Rows are points. Two turns around zero, p and q, are shown by what they do to some points. Where does a point land after both, in the order given? Backwards means that the second turn is done in reverse. Each puzzle has new turns, and all numbers are rounded.

Turn p:
-19, 11, 29 => 31, 6, -17
26, 3, 8 => 8, -8, 25
-34, -21, 5 => -2, 31, -26
27, 8, -41 => -36, -30, 18
Turn q:
3, -42, -40 => 34, 38, 28
5, 12, 5 => -5, -5, -12
-14, -25, -11 => 12, 7, 27
-31, 36, 12 => 0, -48, -9
0, 11, 26 => -24, -14, -6
37, 8, 8 => -17, 21, -28
Where do these land?
q, then p: -11, -9, -17 => 11, -3, 19
q, then p: 7, -24, -5 => 21, -14, -3
p, then q: 15, -8, -25 => -6, -20, 22
p, then q: -11, 40, 48 => -3, 59, -24

Turn p:
-43, -5, 8, -31 => 34, 19, -23, 30
22, -5, 0, -27 => 18, -17, 24, 6
30, -1, -33, 14 => -36, -17, 25, 4
8, -12, 4, 42 => -29, -13, -19, -25
-3, -4, -3, 28 => -22, -1, -15, -10
-14, 26, 23, -26 => 34, 29, 7, -3
Turn q:
-7, 4, 13, 14 => 1, -1, -6, 20
20, -26, 37, -48 => 10, 8, -55, -40
27, -14, -18, 10 => 11, -29, 13, -15
-31, 9, -22, 17 => 1, 17, 32, 22
-8, 27, -11, 7 => -23, 4, 17, 12
Where do these land?
q, then p: -10, -4, 32, -6 => -29, 8, 13, 11
q, then p: -6, -32, 12, -29 => -1, 1, 43, 13
p, then q: -24, 29, 2, 14 => -36, 12, 13, 6
p, then q: 8, 33, -11, 8 => -21, 20, -17, 15
p, then q backwards: 33, -27, -34, 13 => 34, 35, -11, 26
